Each row is a point. Two turns around zero, p and q, are shown by what they do to some points. Write where each new point lands after one turn and then the other. Backwards means that the second turn is done in reverse. Each puzzle has new turns, and all numbers are rounded.

Turn p:
[-12 -43 -40] -> [-17 -53  23]
[ 21 -16  -6] -> [ 20 -17   6]
[  2  11 -21] -> [ -5 -13 -19]
[-10  47  67] -> [  3  82 -10]
Turn q:
[-12   4 -19] -> [  1  -5 -22]
[ 12  -6 -39] -> [ 34  -5 -23]
[-29 -31   7] -> [-16 -40   4]
[-34 -35  73] -> [-58 -36  56]
[ 48  25 -29] -> [ 45  40 -11]
[14 44  7] -> [-7 46 -5]
Where do these land?
p, then q backwards: [-10  15 -22] -> [-27   5  -7]
q, then p: [-76 -39  64] -> [-63  13  86]
p, then q backwards: [  6 -33   0] -> [ 12 -28  13]
p, then q: [ 23  18 -31] -> [ 36 -19 -13]
q, then p backwards: [29 16  1] -> [ 8  4 32]
p, then q: [ 28  23 -13] -> [ 36   0 -14]

Turn p:
[-37 -20  47  11  38  -6] -> [ 29 -18 -32  17  56   0]
[-20 -17 -62  47  -5  26] -> [-42   4 -27  20 -28 -61]
[-27  37   0  28 -40   9] -> [-50   5  33  19  23 -11]
[ 65 -31 -27 -41  56  17] -> [ 46 -29 -38 -31 -72  19]
[  9  -5  37 -30 -35   1] -> [ 23   1  43 -28  19   6]
[-30 -16 -29 -32   9  -1] -> [-11  16 -34 -38   4  -8]
[ -6  60  47 -23 -37  -9] -> [-20  -1  59  -9  39  48]
[ 45  -8 -14  40  13 -36] -> [ 24  22  -4  51 -40   5]
Turn q:
[ 26   3  -8  21  24 -15] -> [-11  28  -2  11   1 -31]
[  7  -1   9  46 -15  42] -> [  9 -11 -35  30  44  -3]
[ 38 -14  16  -8  65  52] -> [-72  39 -17  -1  41  16]
[-34 -43 -12 -26 -62 -72] -> [ 53 -53  46 -56 -34 -29]
[-12  18  24  12  62  30] -> [-61   8 -30  31  -6  14]
[  4  26  16 -19 -30 -14] -> [23 -4 34 15 -8 19]
[-29  11 -45 -26 -44 -23] -> [ 59  -6   2 -30 -38  14]
Where do these land?
q, then p: [-35   7  45  -1  18 -19] -> [ 10  13   7   6  35 -49]
p, then q backwards: [ 11 -71 -44   7  32  25] -> [-41 -11 -56  52   6 -33]
p, then q: [ 34  -7   6 -38   2   5] -> [  6   6  26 -15  32  27]
q, then p backwards: [ -3  17  41  36  20 -16] -> [-1 13 -8 59 -3 16]
p, then q: [ 18  40 -25 -29  26 -21] -> [ 25  -8 -33  -5  19  49]
q, then p: [-58  33  -7  40 -50  65] -> [  2 -21 -23  14 -87 -63]
q, then p: [ 32 -20 -15 -16 -47 -39] -> [50 -6 24 -5 -3 50]

Turn p:
[-10   9  35   6  27  21  -6  35] -> [  2   6 -13  30   3 -43  27  12]
[  1  15   8 -15   5 -51   3  12] -> [ -1  35   0 -13  35  -1   5 -26]
[ 26  28 -54 -15  -8  22  -7  29] -> [ 15  25  23  20 -13  50  25  31]
[-58 -10 -13  44  11 -16  -3 -20] -> [-23  18 -10 -39 -22 -35 -42  20]
[  1   2  -3  34 -22  -6  12  11] -> [-19  10  26  -2 -24  -8  -2 -12]
[ 47 -37   3 -40  37   9 -14  -9] -> [ 21 -23 -58  27  10  36  11 -18]
[ 12  66  16  16 -15  19  55   5] -> [-52 -11  54   4  19  -6  46  17]
[-16   1   9  14 -16 -33 -36 -19] -> [  5  15   9  -3  13 -14 -51 -14]
[ -8 -20   9  -1   5  25 -24  -7] -> [ 19 -19 -16  14 -11 -12 -15  11]
[  6 -52 -11 -43 -23  10  20 -38] -> [ 31 -55 -15 -38  -8  34  -4 -20]
Turn q:
[ 12 -12  -5 -26   8  40  11  37] -> [-10 -32 -14 -20  37  18  24 -10]
[-10   6  13   3  11  -8 -27  43] -> [-22 -17  -1  -1  27 -34 -12  17]
[ 44  27   9  11  15  32  31 -32] -> [ 21  26 -36 -12 -21   6  55  -8]
[-24  -1  -8   1  22 -34  14  11] -> [ -6 -19 -17   2 -18  -7 -39   0]
[ 26  28  -2 -20 -37 -15  -3 -23] -> [ -7  13  34   5 -31 -11  28 -27]
[-41  14 -37  24 -11  -6 -13   0] -> [  5   9  25 -36 -11  -2 -40  20]
[-18 -10  31 -40  34  -8  26 -20] -> [  3   2 -41  26   6   7 -21 -49]
[  0 -21  -2  11  21 -48 -45 -39] -> [ 46   4  18  47 -14 -29 -31  11]
[ 38  20  19   7 -51  38  -9 -16] -> [-12  40  29  -5   5   6  63   1]
[-27 -51 -18  30 -12  10  15  39] -> [-18 -24   2  -6  20  47 -28  47]
Where do these land?
q, then p backwards: [ 15  21   6 -27  43  27 -19 -32] -> [-12 -29  32 -39   4 -26  -8  34]
q, then p: [  8 -21  -3 -25 -10  25  15  35] -> [  3 -26 -38 -19 -18 -11  12  18]
p, then q backwards: [ 15  -6   3 -24 -25 -59  16  21] -> [-11  18  -1 -45 -14  43  -2 -34]
q, then p: [  8  19 -51  -9 -16 -60   0 -13] -> [ 30 -29  36   3   1 -14 -29 -56]
q, then p backwards: [-31 -12  12 -17  37  20 -10  -9] -> [ -1  -9  16 -27  12 -33 -31 -16]
p, then q backwards: [ -8  41   0  43  12   4   7 -10] -> [-14   8  26  23 -34 -18  -9  30]
q, then p backwards: [ 20 -29   9  76 -27 -16  -4  48] -> [-15  57 -30  19  32  66   4 -15]
q, then p: [ -2 -26  12 -10   3  25  16 -20] -> [-21 -16  -5  15 -11  14   5  30]
q, then p backwards: [-24  12  12  -6 -17  33 -23 -19] -> [ -8  25  -3 -10 -10 -45  -4  14]
